Every row gives one point. Each copy is the shape, with its points in the same order, stretched, turned, moved and blurred by noise. Say if it was mirrored as well.
In the rows, zero is written as 128.

Shape (6 x 3):
[[130  47 171]
 [128 165 150]
 [148 104  85]
 [181  99 168]
 [133 147  99]
 [ 84 144 116]]
Copy 1 (6 x 3):
[[117  76 172]
 [109 125  74]
 [146 174 148]
 [170  95  99]
 [123 183 100]
 [ 81 151 118]]
Copy 1 is: mirrored
Copy 2, 6 rows:
[[ 47 171  92]
 [134 114 165]
 [133 179 116]
 [ 76 181 164]
 [148 142 137]
 [139 102 102]]
Copy 2 is: mirrored
Copy 3 (6 x 3):
[[231 144 137]
 [101  92 135]
 [160 176 125]
 [164 117 185]
 [115 141 119]
 [132 128  86]]
Copy 3 is: only turned

Shape, 9 rows:
[[ 81 127 107 166]
 [ 84  98 104 148]
 [156 151 151 121]
 [184 109 191  92]
 [135 119 109 128]
 [109 129  84 129]
 [ 94 130 157  96]
 [153 114 182  68]
 [ 97 120  96 175]]
Copy 1, 9 rows:
[[ 68  92 130 121]
 [ 88 102 156  94]
 [136 136 121 163]
 [206 148 142 126]
 [ 98 139 149 132]
 [ 66 123 161 136]
 [159  86 181 115]
 [212 134 172 125]
 [ 54 105 122 110]]
Copy 1 is: only turned
Copy 2 (9 x 4):
[[127 103 109 186]
 [145  83 108 167]
 [130 170 137  79]
 [137 142 174  11]
 [155 139 121 127]
 [157 134  87 160]
 [121 111  95  89]
 [140 132 132  17]
 [139 107 123 189]]
Copy 2 is: only turned

Shape, 9 rows:
[[200 116 123 148 173 182]
 [145 160  84  77  84 133]
 [ 97 126 209  83 148 104]
 [139 105 138 122 110 131]
 [139 114  91  86 137  99]
 [ 81 125 135  72 105 107]
 [188 134 136 204 115 170]
 [ 82 153 134 133 125 156]
 [115 209 102 161 120 105]]
Copy 1 (9 x 6):
[[111 177 192 186 138 120]
 [131 171  84 140  72 124]
 [110 114 175  53  90 109]
 [158 164 146 134 132 107]
 [123 120 119 139  92  80]
 [137 113 125  89  64 106]
 [163 207 153 179 200 164]
 [131 120 151 126  78 172]
 [113 120  83 126 128 198]]
Copy 1 is: mirrored
Copy 2, 9 rows:
[[171 142 107 190 129 140]
 [ 73 136 129 105 173 147]
 [163  43  99  86 122 106]
 [114  89 127 137 105 138]
 [106 101 151 146 168 114]
 [115  62 145  80 140 137]
 [153 184 109 172  47 136]
 [170 126 164  87  95 123]
 [139 190 157 106 133  63]]
Copy 2 is: only turned

Shape, 12 rows:
[[138 125 130 133 122 133 155 128]
 [142  96 124 167 136 100 144 125]
 [141  56 113 134  89  95 139 128]
 [103 166 164  86 168 119 147 180]
 [112 106 176 122 105 131 152 135]
 [150  82 100 125  98  67 152  85]
 [138 200 157  67 146 149  96 143]
 [153 136 145  58 191 168  91 126]
 [122  94 161 132 132 106 178  94]
 [115 102 122 164 110 115 139  99]
 [190 148 192  90 172 134  91 132]
 [104 107 139 105 133  84  89 112]]
Copy 1 (12 x 8):
[[134  95 112 105 136 137 142  99]
 [ 91  79 100 108 114  99 146  92]
 [101 100 123  88 109 115 215 124]
 [232  66 104 194 125 122 101 147]
 [172  72 115 126  80 167 148 111]
 [ 92 102 164  48  96  74 172 125]
 [199 110 149 195 150 167  74 182]
 [162  79 201 203 167 138 154 150]
 [134  56 157  96  67 124 145  82]
 [ 97 122 119  84 104 119 144  64]
 [125  42 155 208 119 149 105 179]
 [133 131 164 154  80 105 140 143]]
Copy 1 is: only turned
Copy 2:
[[118 122 131 152 143 115 131 123]
 [132 134 152 180 138 101 148  84]
 [ 96 135 146 198  73  99 124  70]
 [161 169  99  97 168  88  61 170]
 [106 139 155 121 129  78 102 137]
 [101 155 149 221  75 128 160 103]
 [180 136 130  38 134 140  96 178]
 [125 181 119  48 143 175  95 118]
 [ 85 173 158 168 142 101 137 130]
 [114 142 159 161 123  92 175 107]
 [174 137 175  60 149 176  97 124]
 [150 202 154 115  85  98 127 126]]
Copy 2 is: mirrored

Shape, 13 rows:
[[114 141 135 166 123 151 116 117 198]
 [153 130 106  96 126 152 121 110 160]
 [133 138 130 123 111 160  89 164 178]
 [150 118 107 115 146 119 189 224  84]
 [165  92 113 119 146 112  52 106 102]
 [125 117 143 102 142 110  92  94  96]
 [151 162 124 111 207 145 150 183 104]
 [158 168 121 111 139 125 162 214  59]
 [129 106 108 100 136  85  94 112 168]
 [ 82 135  84 124 110 158  81 127 176]
 [110 121 123 133 141 160 105 161 160]
 [119 102 115 129 133 169 120 114 162]
 [160 134  78 150 144 113  60  93  94]]
Copy 1:
[[ 89  97 186  98  84 167 118 128 137]
 [ 82 119 155 124 127 156 195 122 129]
 [ 98  70 185 104 156 196 150 125 140]
 [123 152 137 235 183 167 103 128 124]
 [ 57 124  83  92 165 121 134 115 122]
 [116 148  95 108 141  92 142 111 101]
 [ 67 167 190 184 176 163 138 127  77]
 [130 158 156 214 235 136 119 134 136]
 [ 80 108 122 121  94 134 129  66 112]
 [103 106 163  72 122 207 143 100 163]
 [ 94 101 170 112 133 203 126 125 122]
 [ 92 119 142  99  99 186 158 138 129]
 [ 45 151 102  86 162 111 118 114 159]]
Copy 1 is: mirrored
Copy 2 (13 x 9):
[[ 80 126 163 145  54 120 129 103 178]
 [ 92 113 140 157 126 136  95 162 139]
 [ 75 166 193 151  99  97 124 151 135]
 [136 135 159  59 132 128 156 218  42]
 [189 141 122 216 167  93 171 148 138]
 [180  96 107 166 157  96 126 110 100]
 [144  75 213 107 155 132 140 192  90]
 [172 150 187  42 170 135 134 200  58]
 [104  97  98 167 118  55 147 141 155]
 [ 50 149 167 167 123 123 161  87 141]
 [ 86 137 187 157  96 111 158 134 111]
 [ 88 117 148 182  95 140 131 128 119]
 [192 147 130 179 183 144 184 119 182]]
Copy 2 is: only turned
Copy 3 (13 x 9):
[[114 146 169 105 173 124 111 131  98]
 [172 136 138 102 115 105 123 124  99]
 [117  99 153 114 150  89 113 117  86]
 [116 107  71 128  87 152 164  56 109]
 [180  84 129 166 123 131 156 162 150]
 [139 129 134 153 109 116 147 128 162]
 [130 113  49 124 132 123  99  86 141]
 [104 112  61 165  93 129 132  56 103]
 [125 107 179  98  88 148 145 153 120]
 [153 108 216 112 152 112  93 112 104]
 [130 105 153 113 163 107 115 103 123]
 [172 132 155 104 157 109 134 109 123]
 [191 100 134 181 141 157 125 160 132]]
Copy 3 is: only turned
Copy 4:
[[158 140 161 177 132 127 136 196 162]
 [119 148 104 140  77 139 125 170 147]
 [168 137 124 123 115 141 167 213 137]
 [163 134  66  36 126 124  82  33 113]
 [139 114  82 193  35 165 172 114 119]
 [112 100  80 182  87 174 155 131 121]
 [179 128  46  99 116 189 102  92 157]
 [169 140  14  58 127 156 112  58  94]
 [127  82 125 180  72 117 120 161 135]
 [146 164 142 163  98 151 110 220  99]
 [164 145 138 131 126 155 141 176 128]
 [134 157 150 151  99 159 128 168 149]
 [145 147  77 206  35 149 129 107  94]]
Copy 4 is: mirrored

Shape (14 x 11):
[[ 94 126  81 148 106 115 100 221 107  58  98]
 [122 204  50 118  94 118 132  94  80 137  64]
 [114 131 120 121 177 147 119 138 170 102 158]
 [ 66 137 119 166 122 114  88 153  81 153 174]
 [141 117 158 120 128 118  72 158 141 160 137]
 [117 113 171 143 119 149 148 109 103 121  75]
 [ 42  83 106  81 132 152 151 153 163 107 156]
 [178 137 175 107  92 116 157 154 143 128 107]
 [ 98 171 125 135 145  65 129  77 149  83 132]
 [ 94 136 133 105 119 206 155 144 154 103 110]
 [146 163 142 111 106 138  85 123 121 145 145]
 [158 142 135 132 158 101 129 154 135 162 113]
 [114 104  99 159 107 168 137 108  75 142 122]
 [122 136 131 177 132 125 135 121 207 109  80]]
Copy 1 (14 x 11):
[[220 133  52 163 181 208 138 181 137  40  59]
 [129 177 138 226 169 105 233 117 159 105  72]
 [141 129 100 101 117 104  94 119 150  51 137]
 [128 142  38 123 226 146 148 121  73  91 127]
 [182  99 111 105 132 157 117  65  96 109 155]
 [113 158 152 130 106 153 143 167 110 163 134]
 [ 83  83  77 172 144 143  41 194  97  56 115]
 [179  93 167 102  96 144 119 119 135 174  72]
 [159 125 158 138 149  51 154 175 151 109 147]
 [ 77 161 146 125 113 141  79 152 110  81  70]
 [150 153 140 125 162 116 131  57 110 127 117]
 [177  91  95  96  99 130 165  97 142 122 120]
 [ 77 184  80 167 174 155 151 129 153 132 122]
 [144 118 169  89 108 133 163 180 180  72 124]]
Copy 1 is: only turned
Copy 2 (14 x 11):
[[ 53 177 145 112 184  73 123  82 207 122 140]
 [140 100 213 141 148 124  96 175 138 176 170]
 [116 133 100 124  98 122 142 125 179 128 113]
 [110  82 131 106 194  53 121  96 118  62  83]
 [109 110 111 104 129 137  91  93 121 133  93]
 [128  97 127 125 201 172 174 137 156 197 111]
 [122 146 116  29  98  87 142 157 224  78 102]
 [157 172 143 134 142 158 110 126 102 192 125]
 [137 127 161 152 152 161 125 170 165 102 113]
 [183 131 122 108 110 139 167 120 211 190 119]
 [152 104 149 134 112 130  95 120 117 168  86]
 [108 135 113 135 157 141 108 123  84 131 153]
 [105  93 168 112 165  78 202 155 129 158 113]
 [143 130 141 133 155 223 186  97 176 152 154]]
Copy 2 is: only turned

Shape (15 x 12):
[[113 176 161 110  65 170 140 139  73 142 125 157]
 [142 148  87 128 117 117 136 148 143  89 190  86]
 [148 141 116  70  55 148 165 100  98 163 152 139]
 [163 107  84 151 184 114  73 101 212 106 114 125]
 [ 92 171 185 107 111 121 194 129  81 180  95 168]
 [150 117 104 109 121 182 171 151 156  77 168 139]
 [ 88 136 133 158  86 129 134  99  99 152 102 157]
 [139 158 135 140  94 190 186  98  69 164 142 115]
 [173  74  91 150 158  94  97 117 126  67 117 142]
 [155 133  85  84 144 158 119 126 132  71 124  71]
 [118 135 118 107  97 139 196 103 126 100 132 104]
 [167  75 166 140 174 100  92 120 165  87 155 112]
 [145  57 119 143 141 117 110 171 157 127 114 101]
 [199 126 166 171 118  80 143 175 116 155  91 162]
 [168 121 192 169  79 102 133 136 142 127  75 141]]
Copy 1:
[[128 129  77 180  94  79 106 179 160  88 179 184]
 [118 110 105  59 129 122 157  63 199  94 132 131]
 [116  71 101 139 124 109 105 166 169  13 106 178]
 [149 179 184  58 154 212 119  82 110 104 100 120]
 [139  79  89 208 191  64 141 203  99  91 141 159]
 [118 147  99  60  81  93 122 130 134  61 125  97]
 [102 136  86 192 165 136  85 129 128  80 168 176]
 [ 80 105 138 154 139  57 101 157 124  27 171 184]
 [ 88 207 129 111 134 159 137  78 120 110  57 141]
 [ 97 128 159  42  98 124 117 127 156 135  92 162]
 [105  72  92 102 137  90 106 115 108  85 122 164]
 [124 152 183 133  99 152 169  60 119 136  93  78]
 [115 171 162 127 143 110  87  74 175 137  83  78]
 [198 183 133 197 184  61 138  91 137 103  81 149]
 [205 158 123 206 124  79  93  70  99 126 110 169]]
Copy 1 is: only turned
Copy 2:
[[131  74  87  83 175 100 131 100  73 100 112  96]
 [138 108 158  99  91 164 101 143 142  70 103 136]
 [138 128  94 141 171  68 158 137 101  53 111 114]
 [111 136 161 194  55 142  93 123 165 167 166 163]
 [160 111  71 101 205 115 145  98  47 118 131 159]
 [137  74 126  96 147 149 124 168 191 107 102 129]
 [122 139  68 126 120  98 122 118  46 142 107 114]
 [151 116  54 126 183 117 117  98  97 101  60 115]
 [131 134 160 146 103 155  84 151 143 175 149  72]
 [ 93 121 178 119 139 147 120 131 144 111  86 111]
 [132 162  88  89 169 138 138 147 117 103  71 128]
 [165 156 142  89 118 142  69 122 200 158 159 143]
 [102 133 142 116 123 133  33 160 164 150 148 145]
 [125 128  88 168 164 170  67 103 110 114 224 115]
 [ 99 182  58 125 158 133  75  94 124 127 183 111]]
Copy 2 is: mirrored
Copy 3:
[[115 106 178  77 109 169 140 175 140 103 110 140]
 [156 115 128 195 153 146 185 163 105 143 147 151]
 [131  71 197 130  91 182 174 157 160 123 158 156]
 [136 128 143 208 156  71 117  80 128 170 140 126]
 [101 107 135  31  79 166 140 131 165  91 158 125]
 [143  80 123 182 107 138 139 204 135 152 126 109]
 [ 91 102 169  87 117 135 114 129 121 116 119 154]
 [112 122 175 106 110 196 129 184 122 167 156 137]
 [158 102 113 181 132 109 128  84  81 163  82 132]
 [158 106 135 191 156 151 153 127 107 148 130  87]
 [109  62 124 144 114 169 157 153 134 151 140 116]
 [129 158 109 216 127 115 115 104 134 146  95 152]
 [179 124  99 189 165 121  95 127 110 111 125 162]
 [194 118 106  82 143 112 131 136 166 137 104 177]
 [144 101 121 114 146 137 121 126 183 142  67 184]]
Copy 3 is: only turned

Shape, 18 rows:
[[183 164 155 172 182 158  98 108 158 152 181 154]
 [149 166 145 152 170 137  77 134 131 207 138 181]
 [ 50  90 169  64 168 101 182 134 144 121 126 124]
 [ 86  90  84 122  77 128 102 169 110 119 103 140]
 [ 60 122 113 103 108 158 106 115 112 131 118 126]
 [107 154  86  99 101 103 112 153  57 115 100 181]
 [ 79  91  96  83  64 105 134 130  94 130 147 198]
 [119 129 173  62 153  88 158 137 149 121  90  99]
 [197 169 110 172 160 126  85  72 133 242 149 179]
 [194 127 154 170 145 123  71 100  74 205 171 131]
 [212 130 171 145 154 182 129 109 127 190 122 172]
 [138 146 124  72 108 100 180 105 151 102 116  92]
 [141 165 140  80 103  97 195 187 147 154 150  95]
 [115 116  86  31 103 153  95 146 109 144 132 127]
 [ 84 147 201  91 138 146 189 119 153 158  98  88]
 [105  94 101  76  75  97  88 159 115 119 114 170]
 [108  99 122 110 179  99 204 146 155 154  99 106]
 [109 122 128  94 174 134 179 137 100 134 136 128]]
Copy 1:
[[113 141 148  80 151 152 155 171 171 136 168 181]
 [122 172 159  86 131 145 125 142 165 116 127 176]
 [133  73 162  97  79 112 141  99  82 190  95 136]
 [153 182 154 182 107 129 121 111 105 159 134 105]
 [159 149 161 141 106 107 111 115 129 147 145  81]
 [149 196  99 162 111 104 111  93 136 140 116 145]
 [150 166 114 154  62 148 110  61 102 193 156 119]
 [136  97 126 101 115 100 132 140  61 146 104 148]
 [115 209 132  73 116 173 151 152 159  73 159 157]
 [121 199 140  76  89 154 135 214 177 115 158 119]
 [172 161 104  77 126 188 129 158 141 107 133 146]
 [134 111  94 124 108 113 129 129  69 128 165 131]
 [108  76 119 130  77 121  90 152 100 130 155 176]
 [210 155 146 153  64 123 111 109  98 144 174 137]
 [145  75 138  81 108 118  84 148  95 127 116  97]
 [159 185 133 160  86 128 122  87  73 176 139 138]
 [115  93 136 123  98 136 173 114  88 124  88 144]
 [141 105 128 113  86 123 147 115 135 142 111 142]]
Copy 1 is: only turned
Copy 2:
[[115 147  83 111 193 153 163 160  56 169  98  96]
 [122 140 110 107 140 124 181 159  47 210 123  94]
 [180 166 128 119 123  69  22  96 172 147 112 142]
 [109 130 133 152  86 141 172 135 135 125 195 112]
 [113 118 132 132 115 121 110 167 141 140 177 138]
 [150  89 128 172  82 120 175 167  74 121 201 113]
 [183 121 152 134 110 102 134 177 137 105 224  80]
 [156 145  91 119 115  65  80 101 130 137  72 170]
 [126 119 136  79 142 136 190 199  47 201  90  62]
 [132  69 128  54 152 155 180 134  70 179 151 112]
 [ 92 130  78  66 135 100 149 119  66 156  92  68]
 [157 124  85 134 138  91  99 159 158  98  85 139]
 [192 102  43 128 140  97 134 122 173 147 101 122]
 [158 114  85  91 102 133 143 207 115 117 202 147]
 [117 123  86 108 136  46  46  89 189 167  68 142]
 [156 135 130 139 100 112 180 170 106 113 203 127]
 [149 174 117 115  90 102  62  82 162 159  51  99]
 [162 127 102 110 107 117  65 115 130 143 129 104]]
Copy 2 is: only turned

Shape:
[[115 134 148 121 132 109 106 106 249 132 136 111]
 [ 99 167  99 145  89 111 125 147 147 130 141 110]
 [104 122 106 136 137 154 109 102 103 146 107  98]
 [120 126 127  77 133 111 161 125 101 135 125 113]
 [191 137 179 139 113 130  99 102 131 136  70 139]
 [134 147 115 158 122 121 111 108 123 144  79  98]
 [137 132 112  90 127 128 113 108 142 138 141 140]
 [100 139 105  73 139 132 149 188 129 147 120 143]
 [125 135 107 155 135 110 213 155 113 139 137 129]
 [100 148 130 120 131 204 109 157 119 133 107 108]
 [107 119 115 157  92 109 107 118 106 100 142 130]
 [116 201 122 152  92 145  98 126 130  72 118 132]
 [122 141 126 143 139 146 102 127 104 150 133 149]
 [113 124 119 150  77 172  98 105 139 130 118 138]
 [130 149 110 152 135 120 106 183 109  61 138 134]
 [ 99 131 106 109 140 119 119 109 125  94 109 143]
 [190 127 115 148 133 131 162 124 106 126 130 138]
 [150 162 159 145 136 109 101  97 148 124 112 120]]
Copy 1 (18 x 12):
[[210 171 133 112 143 145  75 148 117 119 115  23]
 [129 109 114 134 119 154 155 157 110 153 101 109]
 [ 85 164 164 104 117 157 146 117 149 131 120 113]
 [ 95 174 105 138 138 140 139 121 183 156  96 171]
 [126  99 138  79 125 110  49 131 128 122 107 121]
 [114 109 156 110 120 160 115 144 159 130 105 117]
 [130 147 116 124 125 125 126  95 129 151 123  93]
 [ 71 175  88 150 163 131 164 133 165 148 146 159]
 [135 116 112 156 145 133 178 151 183  96 113 207]
 [ 50 168 132  85 133 124 163 125 127 112 113  93]
 [124 126 164 117 114 154 119 128  69 148 114 146]
 [123  81 136  75 137 135 147 124  73 146  76  78]
 [ 99 137 155 100 124 106 146 115 121 135 149 122]
 [106 140 134  72 101 159 116 112  63 119 128  94]
 [112  87 177 141 163 111 142 133  83 127 103 127]
 [120 162 153 110 164 165 132 101 125 147 125 124]
 [137  73 135 133 124 102 131 109 152  93 106 155]
 [160 113 156  93 132 115  90 137 136 139  96  85]]
Copy 1 is: only turned
Copy 2 (18 x 12):
[[ 79 163 100 136 158 103 114 235 153  98 108 120]
 [131 165 107 104 142 122  95 143 129 151 135 156]
 [146 102 123  94  94 124  99 132 115 123 129  98]
 [136  93 138 146  89 101 128 139 131 115 126 170]
 [140 111 129  96 185  67 209 143 107 124 126  88]
 [158 104 123  76 174 101 104 133  93 134 132 101]
 [106 131 112 156 106 110 140 159 137 122  75 132]
 [142 110 150 159 100 165 127 148 177 116 109 201]
 [111 116 134  95 115 123  95  71 142  84 138 187]
 [149 114 111  74  73 176 149 136 148 138 140 140]
 [107 144 137 108 120 119 125 109 135 174 156 120]
 [114 168 132  48 137 153 129 143 102 200 137 147]
 [138 128 129 126 113 146 142 108 117 107 117 111]
 [120 175 106  69 104 111 148 133 160 159 130 103]
 [ 90  88 151 105 141 199 132  97 137 192 136 159]
 [102 114 173 123 116 145  95 162 140 153 109 143]
 [ 99  89 105  96 130 101 155  68 123 113 100 130]
 [120 127 127 108 173  94 148 160  81 114 128 106]]
Copy 2 is: only turned
Copy 3, 18 rows:
[[136 200 120 196 156 116 204 170 125 155 179  95]
 [ 95 102 130 170 142  81 153 126 135 165 114 135]
 [125 105 141 146 134  94 117 106  98 104 174 131]
 [152 141 131 132 148  83 109 104 120 113 109 142]
 [131 160 142 158 133 168 147 126 154  90 184 163]
 [107 116 130 171 140 107 149  99 139 113 170 139]
 [115 165 140 124 129 100 132 134 114 118 136 147]
 [113 141 130 126 169 107  86 119 117 120  87 105]
 [133  81  74 125 134  88 104 102 173 175  99 121]
 [120  85 138 150 164 119  95 149  99  77 156 116]
 [123  98 155 127 112 103 174 117 129 154 149 143]
 [ 88  81 125 145 151 109 199 158 141 103 137 164]
 [111 111 132 128 113 137 118 121  94 108 150 139]
 [110 108 162 137 136 119 134 141 117 146 193 152]
 [106  83 120 123 132 116 186 147 151  91 108 103]
 [122 141 132 112 151  98 176 119 117 111 141 132]
 [123 108  96 112 108 110 109 125 173 116 136 140]
 [126 151 121 170 128 136 182 134 131 101 162 149]]
Copy 3 is: mirrored
